Each point is reached from the start by the listed moves, each made once or not at all, plus a little noise. Is the number of moves made odd or even? Then give how often each move was made.

Moves:
(1): [ 50  29  38 -17 -21  -7]
(2): [-12  45 -29   9  -4 -20]
(3): [-42   2  15  -4  13  18]
Start: [-35  17 -20 -27 -68  11]
Points:
[-69  12  -5 -32 -48  23] => odd (0, 0, 1)
[-20  49  33 -48 -77  28] => even (1, 0, 1)
[  6  92  -4 -41 -95 -13] => even (1, 1, 0)

Moves:
(1): [ 33 -11  30 -10 -16  -3  -9   1  -3 -11 -11   9   8]
(2): [  4  31  -6 -12  -6   0  -4   2  -5  18   3 -15  -1]
(3): [-17  10  26 -14   7  12   9  14 -18   2  -6  -9  10]
(4): [ 15  16 -10  42  34  -2 -16  10  16  49  19   1   6]
(5): [ -5  -3  -1 -10   9   3 -28 -13   9   2  -5  -4  15]
(6): [ 11  -4   4  -7  14   7   2   9   8 -15  12   5 -13]
(7): [  7   9   1  26  13  20  29 -15  -4   9   9 -24 -19]
(8): [  4  -2  -6  -2  24 -20   6  -8 -11   2 -23   7 -10]
(9): [-12  24  10 -22 -10 -14   5  11  30 -12   0 -26  13]
(10): [  7   5  -3 -29  -3   2  12  -3   5   9  11   6  10]
(11): [  6  17   2   8  -2 -23 -10   7 -20 -14  33 -14  10]
Start: [ 19 -32 -10   9   0   6   3  31  -5   4   9  -6  19]
Points:
[ 47  42  42  18  21  17  17  57  12  60  21 -69  36] => even (1, 1, 1, 1, 0, 0, 1, 0, 1, 0, 0)
[ 65  23  28   3  40  38  -3  26  -5  83  28 -42  50] => odd (1, 1, 1, 1, 1, 0, 1, 0, 0, 1, 0)
[  7  61  25  -6   2   0  33  52 -20   7  48 -95  36] => odd (0, 1, 1, 0, 0, 0, 1, 0, 1, 0, 1)

Moves:
(1): [ -1  -3  -1  19   2   5 -19   6  13   4   1  -3   5  11  -2 -12  18  -5
 -14   6 -18   2   4   5]
(2): [ -5  -1  -9   7   7  10  -2 -13   7  -3  14  -6  -4   3  -4  10  10 -11
 -15 -13   2 -17  -2   3]
(3): [ -6   7  12  -4 -17   4  -3 -13   8  15  -8 -12   5  10 -19   5   2   1
 -12  -3  -3  -8  -4   2]
(4): [  3 -10   2   5  -2 -14   5   0   1   4  12   6  14  11  -7  -5   1  -9
   9 -10   3 -12  -2   4]
(5): [  4   3  11 -10  19 -14   7  13 -12   2  19 -10   8  -5  -4   2  21   7
  -4  -3 -25   6   6  -9]
(6): [-7  0 32 -1 -2  9  7  7 15 -3 -4 -4 -8 26  5 11  2 -8 -1 -8 -3 -8 19 15]
(7): [ 10   5 -13  11   5   2   8   9 -10  10  -5 -13   0   9   5  -3  -5  -8
  -5  14 -16   2   1  -5]
(8): [  4   0  -2   5  18  -1  -6   8  10   2 -22  13   7 -13  -4   9   1 -11
 -38  -5  11   0   8  13]
(9): [-13  -6 -10  -6  -1   2   0   4   6   0   1   0  10  12   5   6   0  -1
  -4 -11  -9   2  11  -6]
(10): [-7 -7 -8  2 -2 -7  2 14  6  2 -9  5  3  7  2 21 15 12 16  8 15 13 -4 10]
(11): [  8 -14   5  -9 -22   6 -11  -5 -18   0  17  -9  -4   3  10  -8  22 -11
  15 -12  16  12  13  -5]
(12): [ 12  14  -9 -11  14  21  -4 -16  -2  18  15  13  -7   3   5  -4  13 -11
  -1   2  -2  12  -2  12]
(13): [-24  -1   3   0   7  -6   1 -17 -17  -5  -4   1   3   1  10   7  -4 -13
  -4  24  -5   2   7  -3]
(14): [  1   0  11  20 -12 -27 -10 -13   3  -7  -2  13  -8  25 -23   8  -8   9
  -4   3 -23   1  18  12]
(15): [ -7  13   4   6   0  -2  -6  12  10  10   3  13  -5   5  -2   0  -1 -13
  -4   4  -2  -7  -6 -20]
(16): [ 20  -8 -14 -19   4  22 -10  -6  -5 -23 -18   3  13   4 -13   8  -5  -6
   8  16   2  -1  -1 -11]
(17): [ -8  12  -3 -13  15  -3   2  -8   7 -10  -7  -8  19 -16  19 -15  23  14
  -2  27  20 -13  20 -11]
(18): [ 11   4   1  19 -19   8  24   1  11  -4   7   0  -1 -15  -3  -2   2  -3
  -9  18 -11   3 -17   4]
(19): [ -6   4   7  -1   2   4   7  11 -14 -13   9   5   4   5 -18 -10 -10   3
  17  -2   9   7  20   2]
(20): [ -8   7  -4 -11   4  -5   7   6  18 -23  -3  -8 -16   6  -5   0  -8 -12
  -1   3 -22   1 -24  21]
(21): [  3  17   9   5   2   6  -5  -4   0 -18   1  -6  12  13   9   1  -6  10
 -10  -6   4  -7  -7   4]
(22): [ -8  19  -5  13  12   7   1 -13 -15  -9 -14   7  -8  -4  12 -13  14   0
  16 -23 -12  11   4 -17]
(23): [  0 -12   9   0  16 -11  -5 -15  25  -6  -2  -8 -11   7  -8   0  -8 -13
  -5   8  -3   9  11  -7]
(24): [  8   7  -1   1   0   3 -12  -9   9   4  -2 -11  11  -9   7  12 -15  -4
   8  -5  -1  -2   3   6]
Start: [ -8 -19   8   6   7 -14 -24  -9 -16  10  -2   0  13 -13   1  10   0   4
  10  16 -20  -6   1 -12]
Points:
[-45  22   2 -26  67  35  -7 -40 -43 -10 -14 -15  50  42   8  37  77 -16
  17  44 -51   2  73 -28] => odd (0, 1, 1, 0, 1, 1, 1, 0, 1, 1, 0, 1, 1, 0, 0, 1, 1, 0, 1, 0, 0, 1, 0, 0)
[-21  17  64  82  -8 -35 -61 -60   9 -16  -5   9  36  36 -37   0   8 -55
 -24  11 -58   6  52  -9] => even (1, 0, 1, 1, 0, 0, 0, 1, 0, 0, 1, 0, 1, 1, 1, 0, 0, 1, 1, 0, 1, 1, 1, 1)
[-23   7   9 -18  33 -10 -65 -94  25 -19 -36  -9  59  44  -6  58   4   2
  -2  78 -26   4  53  -6] => odd (0, 0, 1, 0, 0, 0, 0, 0, 1, 1, 0, 1, 1, 1, 0, 1, 1, 0, 0, 0, 1, 0, 1, 1)
[  7  62  -9  55  28  46 -12 -31 -19   6  26   4  14  -4  10   1  -1 -31
   6   2 -51  -8  -6 -21] => odd (0, 1, 0, 0, 0, 0, 1, 0, 0, 0, 0, 1, 0, 0, 1, 0, 0, 1, 1, 0, 1, 1, 0, 1)
[ 20 -40  68  14   1  -3 -40  -3  42   7   0 -12  36  32 -44  14  56 -67
 -46  25 -57  -8  31 -22] => odd (1, 0, 1, 1, 1, 1, 0, 1, 0, 0, 1, 0, 0, 0, 1, 1, 0, 1, 0, 0, 0, 0, 1, 0)
[-12  22  21  35  71  11 -18 -27  22  11  23 -28  81  16  43  28  59 -49
 -81  45 -72 -33  48  21] => even (1, 1, 0, 1, 1, 1, 1, 1, 1, 0, 0, 1, 1, 0, 0, 0, 1, 1, 0, 0, 1, 0, 0, 1)
[-45 -36  50   9  31 -27 -34 -28  34 -13  10  -1 -12  35  -3  33  15 -95
 -31   4 -24 -26  24  10] => odd (0, 1, 0, 1, 0, 1, 0, 1, 0, 0, 1, 0, 1, 0, 1, 0, 0, 0, 0, 1, 0, 0, 1, 0)
[-47  19  43  15  17  -4 -48  13  63   1  12 -41  36  63  -8  68  35 -19
 -33 -13 -84 -30  -5  16] => odd (1, 1, 1, 0, 1, 1, 0, 0, 1, 1, 0, 0, 0, 0, 1, 0, 0, 0, 0, 1, 1, 0, 0, 1)

Moves:
(1): [-18  15  10   8  -8   2 -17 -10   1   1  -8  11  -6   6  16   4   5 -15
  -8   0   6   3   1  14]
(2): [ -1   4  20  -5  -6   3   7  11 -23   5   0  -6  -7  -4   0  12  13   8
  -8  11   1 -15  -2  -1]
(3): [ 10  23 -15  15  10  12  -8 -26  -3   4   4 -11   0 -14   4   7 -19  20
   0   6   0  -9 -15   5]
(4): [  4  -4   4   5  -5  22  -5  -6 -21 -12  10   9   6   8 -13  -4   2  14
 -10  -5  -2  12  11  12]
(5): [ 5  6 -7 -1  6 -7 27  1  0  2  5  8 -2 -5 -2 -2 13 -5  6  6 -5  0 -5 -4]
(6): [ 12  18  -1  10  -4 -12  -1  11  11   7  -1  -8   3   2 -10   4  19   9
 -24   1   4  -9   1 -12]
(7): [ -2   5   6  19  14  -4   6  -9   9  -2  -4  16 -15   6 -18  10  -2  -7
   3   1   3 -10  12 -10]
(8): [ 28  15   2  15  -7  -1 -17  -7  21 -32   7   6 -21  -4  11   9   3 -15
  32   5   9 -16   7  -5]
(9): [  9  -7  -1  -5  12  -7  -8 -15  10   1  -5   7 -20 -29   0  -6  -1  14
  10  29   1  -5  -1  -2]
(10): [-10 -12 -15 -11 -12   1   3   0 -14  14  -9   7   5  15   4   7   8   8
   0 -13 -15  -5  -2  -5]
(11): [  4   1  -4  -7  -6   9   0 -10  -3 -12  -7   0  -9 -11   2  10  -8 -14
 -20   2  -4  -4   3   1]
(12): [ 23  -9  -1  32   3   6 -21  -9   4   4   5   2 -13  -4   7 -12  -4   8
  -3  -1  10  -1  24 -19]
(13): [ -6  -3  -3  -4  12   5   5  -4   1   1 -13   0 -10   2 -12  -8  16 -12
  26   2  -3  -4   7   9]
(14): [  7  -7  -1  -9 -10  10  -3  28 -23   8   6   6  -3  -9  -4  10   7 -27
  11 -29  11  -3  20   5]
(15): [-10   4 -10   6  19   0  -9  -5  -9   7 -17   8   7   6   8  -3   9   0
   5   9 -15   8   5   0]
(16): [  5   4 -23   9  10  13  19   2   4   6  13   9  -3  -6  -3 -25 -24  20
  -1   9 -14 -15 -12  20]
(17): [  6  -7  11 -11  -6   1  -9 -15  10  -5 -34   6  26  11  15   1  -3   3
  -7   8  24  -5 -10 -18]
(18): [  6  -5  -8  13  -3 -12   9   9   5   2 -10  -2   8  -8  -5   9  13  -5
   6   5   5   4  -3  -1]
(19): [ -3  13   6  -2 -14  20 -16   5  -4  11 -13   3  -2  -5 -12  -5  22 -22
 -10 -10 -12   7  -4 -19]
(20): [ 13  10   2 -17  -7  -7  -7   3   3  -1   9  -3  -5 -13  -5  -9   4   5
  11   8   9  -8  31  -8]
(21): [  0  -7  -2   1 -16  12  -8   8 -22  -1  -1  13  -2   1   2 -12   7 -10
  -6   3  10 -15 -20   0]
(22): [ 19  -6   1  -3  -6   4  -1  12   6   9  -3  -9   6  17   1   1  -5  -9
 -10  10   3  -1 -20   1]
(23): [  5  -1  10   3  -3  -4  -7  -6   6   5  11  -3  -4  -8   0   3  17  -5
  -6   6  -8  -8   0 -12]
(24): [  8   1  20  -8  -2 -23  10   1  -2   2  -9 -18   8  -7   2 -10  -7   2
   8 -17  -7  -8   0  -2]
Start: [-13   6 -17 -11  -2 -13  24  31  -4 -12   5   5 -17  -8  -3   6   7   5
   2  -9  -7   2   1 -11]
Points:
[ 59  14 -45  33 -14  66 -69 -32 -30 -12 -25  36 -75 -36  -1  -5  53 -19
   9  33 -33 -42  -4 -43] => odd (0, 0, 1, 1, 0, 0, 0, 1, 1, 1, 1, 1, 1, 0, 1, 0, 0, 0, 1, 0, 1, 1, 1, 0)
[ 48  37 -28  31 -11  20  19 -15  -3  25 -52  32 -15  -6 -26 -31  27  10
  14   1  -4 -40  17 -37] => odd (1, 0, 1, 1, 1, 0, 1, 0, 0, 1, 0, 1, 1, 0, 0, 1, 1, 1, 1, 1, 0, 1, 0, 1)
[ 60  18 -50  17   2  -7  24  29 -38  17 -24  23   5 -56  16 -41   2  14
  32  -1  21 -50  19 -32] => odd (0, 0, 1, 0, 1, 0, 0, 0, 0, 0, 0, 1, 0, 1, 1, 1, 1, 1, 0, 1, 1, 0, 0, 1)
[ 48  56 -27  38  -8   7 -24  -2   5  27 -19  -9 -30 -56  11 -23   8 -11
 -26  18 -33 -33  11 -31] => even (1, 0, 1, 0, 0, 0, 0, 0, 0, 0, 1, 1, 0, 0, 1, 1, 0, 1, 1, 1, 0, 1, 1, 1)
[ 95  26  -8  18  -1 -29  24  49  28 -18  17  14 -68 -59 -59 -11  48 -12
  59  15   4 -70  53 -16] => odd (0, 0, 0, 1, 0, 1, 1, 1, 1, 0, 0, 0, 1, 1, 0, 1, 0, 1, 0, 1, 0, 1, 1, 1)
[ 81  10 -54  33  -7   8 -12  18 -37  25 -39  54 -15 -24 -21   6  55  20
  -5  29  35 -46  30 -66] => odd (0, 0, 1, 1, 1, 1, 1, 0, 1, 1, 0, 1, 0, 1, 1, 0, 1, 1, 0, 1, 1, 1, 0, 0)
[  3  14 -17 -33 -57  22  12  41 -45  14  12  22 -42 -12  13  -1  23  -8
 -45  26 -19 -69 -18  -2] => odd (1, 1, 0, 0, 0, 0, 0, 0, 0, 1, 1, 0, 0, 0, 0, 1, 0, 0, 0, 1, 1, 1, 1, 0)
[ -8  25 -25  -4 -27  29  34  17 -77   6  -6  24 -39 -36 -13  55  74 -27
   0 -20 -21 -29  15  13] => odd (1, 1, 1, 1, 1, 0, 0, 0, 0, 1, 1, 0, 1, 1, 0, 0, 0, 1, 0, 0, 0, 0, 1, 0)

Moves:
(1): [  0 -10   5 -13  -1  16   8  -8  -9 -12 -13   2  -8 -12  -9 -19 -23  18
   1   0  16  -8 -12  -2   3]
(2): [  2   1  15  -7  13 -16  -7   3  -1   9  -6  -4  -2   2 -12   9   5 -12
  -7   1   0  -3  -7  -6   7]
(3): [  2   2   6   1  -3  10   7 -23  -8   1  14  -6   2   3   1  -3  11   9
   5  -6  16  -3  -9  24  18]
(4): [ -2  -7  -9 -10  12 -10   9  11  15  -4  12 -20 -12  -3   1   2   0  -8
   5   2   0  11  -4  11  -2]
(5): [ -6 -15 -10 -15   1  -2  -3   3   2   7  -8   6   2  -5   9  -1   2  -5
   8  -8   7  -6  -5  -8 -10]
(6): [-11   5  11   0  -4  -2  -7   4  10   2  -8  -9   5  -8  25   5   3  -3
  -6 -10  -5  -1  -2  -1   4]
(7): [-11  -3 -10  -7   5   3  -7 -10   1  -2  -1   1 -22   0   2  -3 -13   7
  -1   0   1   6   6   1  11]
(8): [-11   0 -10  -4   2  -8   4  -9   3  -1  -7  -2  25   3  -7  -8   3   6
  -6 -16   6   5  -2  -5  -3]
(9): [ -4  -6   2   6   6   5  -4 -10  11 -12 -10   9   5   6  -7 -10 -13  15
  -1  -4  -9 -13  11  17  14]
(10): [  5   0 -12   5  -7   5   6   2  -9   7  14  -6   4  13  -7  -1  -5  -3
  -4  33  12 -19   7  -7  -9]
(11): [ -3   3   7  10  -2 -12  -9   6 -11   1 -14 -14   6   9  20  21  -3   5
  -7 -18   9   3   2   1  -6]
(12): [-29  -6  -6  24   2  -2   8  19  -6   0  -2  15  11 -21  -5 -13  17  11
 -17   4  11  -8  -4 -15 -21]
(13): [ 12   5 -12   1  10  -5 -11 -17 -11  -1  14   9  -4 -26  -7  -1  14  -1
  -2 -17   2  -9   2 -12   2]
(14): [ 12  -6   0   4   4  -1  10   4  -6   2  -2   3   7  -3  14   7 -11 -19
  -3   5 -15  20  11  26  12]
(15): [  1  17  -8  -3   5   1  -6 -16 -20   6  13  -3 -32   6  -7 -10  -9 -14
  13  -1 -24 -12  -6  -8   4]
(16): [  0  -1  -7 -13  15  -7  11  10   0  -7  14  -2  14   9   7  16 -13   1
  26 -10  -3   9  -6  -1   1]
(17): [  4  10  -5  -9   6   9 -19   4 -24  -5 -11 -10  11  -9 -10   5   5   4
  -9  -4  -7  10   2  22  17]
(18): [  3  -5   0  -2 -11  -4  -4 -14  -5 -13   2   1 -16  -7  -2  -6   6   9
   8  25   6   7 -21  14   7]
(19): [  1  10  -6  15  12   6  -3  -2   2   2  -5  -7 -15 -10   6  16  -3  -3
   9   5 -19   2 -14  -1  -3]
(20): [ -9   1   4  -9   7   6  -6   1 -14 -15   8  -2  -8  -4   9  -5 -11   7
  -1  16  -3   0   2   5 -18]
(21): [ -6   1  -7   6   2   1 -15   1   3  -1   0  -3  -8   9  -3 -13  -8  -8
  10  -7  20  -5   7   3 -11]
(22): [ -8  22   2   5  -7  -1  10   1   2   4  -5 -15   0 -21  -5  18  -7   8
  20  13   2  -3  -3  23  -2]
(23): [ -7   2  -5   3  -7  16   8  -5   6 -15  13   5  -8  20  -4  18  -1 -23
  -5  -4   1  -4  -2  -5  16]
(24): [ 13   2   6  -2 -24 -10 -12  13   2  11  -8  11   7   4 -15  -3  -6   5
 -26  16  -9  -8   4   3  -5]
Start: [-11  -8   0  13  -2  12 -18   8   8   2  -8 -18  -3  10 -19   9  22  -9
   4   4   6  -4   7   1 -15]
Points:
[-49  16  -2   6   9   0 -31  24  18  -9   2 -77 -12  36   6  78 -31 -25
  25  22  27 -45 -15  60 -22] => odd (0, 1, 1, 1, 1, 1, 0, 0, 1, 1, 1, 0, 0, 0, 0, 1, 0, 0, 1, 1, 1, 1, 1, 1)
[-51  12 -35 -22  40  -1 -21 -17  -4 -29  40 -70 -66  32  -6  46 -14 -47
  35  46 -20  -6 -41  -1  -1] => even (0, 1, 0, 1, 0, 1, 1, 1, 0, 1, 0, 0, 0, 0, 1, 1, 0, 1, 1, 1, 0, 0, 1, 0)
[-24   5 -25  28   1   9 -31 -32 -49  -3  26 -37 -90 -14 -52  16  12 -10
 -24  45  33 -49 -47   0   5] => even (1, 1, 1, 1, 0, 0, 1, 0, 0, 1, 1, 1, 1, 0, 1, 0, 0, 1, 1, 0, 0, 0, 1, 1)
[-35  47 -24  47  -9   4 -33 -15 -28   5  42 -32 -48 -18 -47  42  23 -34
  26  45  14 -62 -49  11  -5] => even (0, 1, 1, 0, 0, 1, 0, 0, 0, 1, 0, 1, 1, 0, 1, 1, 0, 1, 1, 0, 1, 1, 1, 1)
[-23 -46 -21 -20  42   1 -12  -6  -6 -10  -8 -54 -14  40  -2  14 -52  -9
  36 -10  62 -12  12  61  10] => even (1, 1, 1, 1, 1, 0, 1, 0, 1, 1, 1, 0, 0, 1, 0, 1, 0, 0, 0, 0, 1, 0, 0, 0)
[-28   8 -42 -25  27  46 -50 -40 -81 -28  23 -49 -42  12  21  24 -44 -37
  30 -28  32 -21   3  38  15] => odd (1, 0, 1, 0, 1, 1, 1, 0, 0, 1, 1, 0, 1, 1, 1, 1, 1, 0, 0, 1, 1, 0, 1, 0)
[-29 -23 -13   9  24  27 -15 -43 -11 -54   9 -36  -1  13  -9  -1 -19  -9
  -1 -45  50  -7  11  63  10] => odd (1, 0, 1, 1, 0, 0, 0, 1, 1, 0, 1, 0, 1, 1, 0, 0, 0, 0, 0, 1, 1, 0, 1, 0)
[-72   2 -31  19  10  39   8  -6   8 -32   1 -23 -71 -14 -50 -10 -26   5
  20  15   5 -37  -6  27  10] => even (1, 0, 0, 1, 0, 0, 1, 0, 1, 0, 0, 1, 0, 0, 1, 0, 0, 0, 0, 0, 0, 1, 1, 0)
[-46   1 -35  35  67 -18 -27   5 -24  -8 -12 -51  -3 -17 -11  14 -22 -24
  12 -29  10 -32 -12  -2 -22] => odd (1, 1, 0, 1, 0, 1, 0, 1, 1, 1, 1, 1, 1, 1, 1, 1, 0, 0, 1, 0, 1, 0, 0, 0)
[-42  31 -30  11  27  19 -24 -16 -17 -55 -30 -84 -27   1   0  51 -52 -19
  57 -21 -15  16 -34  95  36] => odd (1, 0, 0, 1, 0, 1, 0, 1, 1, 0, 1, 0, 0, 1, 1, 1, 1, 1, 1, 0, 1, 1, 1, 0)
[ -9  10 -27  23  40  38 -15 -24 -23 -34  49 -22 -22   7   8  43  -2 -45
  42 -14   8   5  -7  41   3] => even (0, 0, 1, 0, 0, 0, 0, 0, 0, 0, 0, 0, 1, 1, 0, 1, 0, 0, 1, 1, 1, 0, 1, 0)

Moves:
(1): [-3  0  5 11  3  1  4 -7 -6  4 -2 -7 -9  5 10  7  8  2 -8 -3 -8 -3 -5 -3
 -1 -1]
(2): [  6  -2   2   5   0  11   5  -5  12  24  -7   3   6  -6   6  -6  -6  20
  11   6  -5 -12  -7  -2   1 -10]
(3): [  1   3   6  11   9 -15   8   0   4  -8  11   2   4  11 -17   4   3 -18
  -5   3   5  -3  -8   5  -5   0]
(4): [ -1   3 -15  -6   0  18  -5  17  11  -5  -7   7   2   3 -14   3 -23 -14
   7   3  -3 -11  11   8 -12  -1]
(5): [  4  16 -10  -2   7  -1   2  -2   0   6 -10  -7  -2  -2  -3  -4 -15   4
  -5   8 -13  -1 -11 -10   0  -5]
(6): [ 23   0   0  14  12  -2   3  11  13  -2  11  -7  -6  13   6  -9   5   0
   6   4  -6   1   7  -6 -11   4]
(7): [-13  -5  -9 -11 -16 -16   0  -2  -2  -3  23  19  -1  -2  -8  10  -5  -5
 -11  12   3   6  -1   0   3 -11]
(8): [ -2   3   1  -2  12 -11  -9 -18   0   3   9   6   9  10  11  -7   8 -10
  -5 -12   1  10   0 -10   1   0]
(9): [  5   3   8  -5   5  -6   2  10   4   3  -6  -1  -4   8   4   7   0  -2
   3   1   1  -8  -8  13   4 -17]
(10): [  5   6 -14  -9  -6  -1   7   4 -11   2   1  -3   2   4   9 -14  -3  -1
  -8  11   0  -2   3   4 -16   4]
(11): [14  6  3  3  4  1  0  2 -3  1  6  6  1 -3  2  0 11 -2 -2 13  0  4  7  2
 -8 -3]
(12): [ -8  11  -8  -6  -7  -6  -3 -12  -7  -5   4  -8  -6  -4   6  -4 -14  -3
  -1  15   0   6   5   9  -1   8]
(13): [ -1  -1 -13   9 -10  -1   2  -5  -5 -20   9  -8   0   5  -6   2   7   1
  -5  -6  -6   5   1  -2  -4   4]
(14): [-9 -5  6  4 -1  7 -1 -5 -7 -7 -2  2 -5 -5 -6 -9  9 -3 -1  3  3 -7 -1 -6
  4 -3]
(15): [  8  -6  -2   9 -10  -4  -4   6  -3  11   0  -1   9   3   4  -3  20  -3
  -4  13   6  -6   5  -6   4  -6]
(16): [  1   4 -13   6  -2  -6  10  -9   9  -8 -15   2  -6  -4   1   6  -4   1
  -3 -13   0   3  11  -4   7   9]
(17): [ -8   2   6  10  -6  -3   1  -1   0 -11 -11  -4  -2  -5  -6  -2   2   8
  -8  -3   0  -5   5  -3  -8   1]
(18): [  0  10 -12  -9 -14   7   5   7  11  12   4   9   1  -8   2   0   8  -3
   7 -10   2  10   5   2  -2  -2]
(19): [-13  10 -17  -5   6   7   7  -1   9   4   4  -6  -1   8 -11   0  -5   2
  12  -6  -2   9  15 -10  -6   0]
(20): [  1  -2  22   1  13   1   8   9  -3  -3  19   8   4  12  14 -15 -10   9
  -7  25  -4  11  -7  -2  17  11]
(21): [ 10  -6  -2  -7   5   4  -4  -1  10  -6   6   3 -11   5   0  -5   5   5
  -1  -4  14  11   3  10   6  11]
(22): [ -2   2   1 -12  -1  -5  -2   1  -6  13  -8  10  -3   7   1   4  -4  -7
   8  -4  -5   4 -10   5   1  -6]
(23): [ -5   6 -13  -6   3  -2  -3   4   0  -2  -2  -7   5   6   7  11  12   0
   3  -1  -3  -8 -15   3  -4  -8]
(24): [  6  -3   0 -11   5   8   2  -2  -2  -3  -1  -2   3   8   3  -4  12   7
   1   1  -9  -4   3   5   3   7]
Start: [  5   4 -13  18  -2  -7  -3  -2   0   8   9   8  12  -3   7   1   1   8
   4  13  -8   3   6   8   9  -4]
Points:
[ 12  38 -41  21  -4 -26  21   0  14 -21  27   4   1  22  13 -10  18  -6
 -13  47  -2  15 -15  21  34  -3] => even (0, 0, 1, 0, 1, 0, 0, 0, 1, 0, 0, 1, 1, 1, 1, 1, 0, 1, 0, 1, 1, 0, 1, 0)
[ 24 -10 -20   3  -9  -5 -12  31  17   0  16  32  -6  31 -10  -5  23  -5
   3  39  -4 -16  18  28   1 -26] => even (0, 0, 0, 1, 0, 1, 1, 0, 1, 0, 0, 0, 0, 1, 1, 0, 1, 0, 0, 0, 1, 1, 0, 1)
[  6  47 -50   4  13 -17  15 -19  -9  -5  24  -3   4  26 -20  -1  -4  -8
   8  38 -40  24   7  12 -11   0] => even (0, 0, 1, 0, 1, 0, 0, 0, 0, 0, 1, 1, 1, 0, 0, 0, 0, 0, 1, 0, 0, 1, 0, 1)
[ 26   7 -22  23 -24 -21   4   4 -11   2  77  34 -15  25  32 -20  41  -1
 -14  70 -10  44  15  13  18   2] => even (1, 0, 0, 0, 0, 1, 1, 0, 0, 0, 1, 1, 1, 1, 1, 0, 0, 1, 0, 1, 1, 1, 0, 0)
[ 42  41 -93  33  13 -10  14 -14  34 -17  26  -8  24  50  11 -27  30   4
   2  36 -17   1  50  10 -43  17] => even (0, 1, 1, 1, 0, 1, 0, 1, 0, 1, 1, 1, 1, 0, 1, 1, 1, 0, 1, 0, 1, 0, 1, 1)
[ 15  46 -95 -10  -5 -22  -5 -15  22  -6  10  16  18  36   4   3  16 -34
   1  10 -19  19   4  26   5   6] => odd (0, 0, 1, 1, 1, 0, 0, 1, 0, 0, 0, 1, 1, 0, 1, 1, 0, 1, 0, 0, 1, 1, 1, 1)
[ 25  34 -32  20  14  18  34  28  24  32  39   5  14  49  20 -44   2  -1
  16  77 -31 -15  22  18 -11  -9] => even (1, 1, 1, 1, 0, 1, 0, 0, 1, 1, 0, 1, 0, 1, 1, 0, 0, 1, 1, 1, 0, 0, 0, 1)
[ 17  26 -21  34  41 -25  26 -15  44  19  30  20 -12  39  27 -16 -14  43
 -13  28 -26  26   9 -21  23 -12] => even (1, 1, 0, 0, 1, 1, 1, 1, 1, 0, 0, 0, 0, 0, 0, 1, 1, 0, 1, 1, 1, 0, 0, 0)
[ 25  24 -23  15  26 -30  -2 -26  -4 -18  18  14  11  33  -9 -10  29  -4
 -20   9 -22  25  -7  12  -4   7] => odd (0, 0, 1, 0, 1, 0, 0, 1, 0, 0, 1, 0, 1, 0, 0, 0, 1, 0, 0, 0, 1, 1, 0, 1)
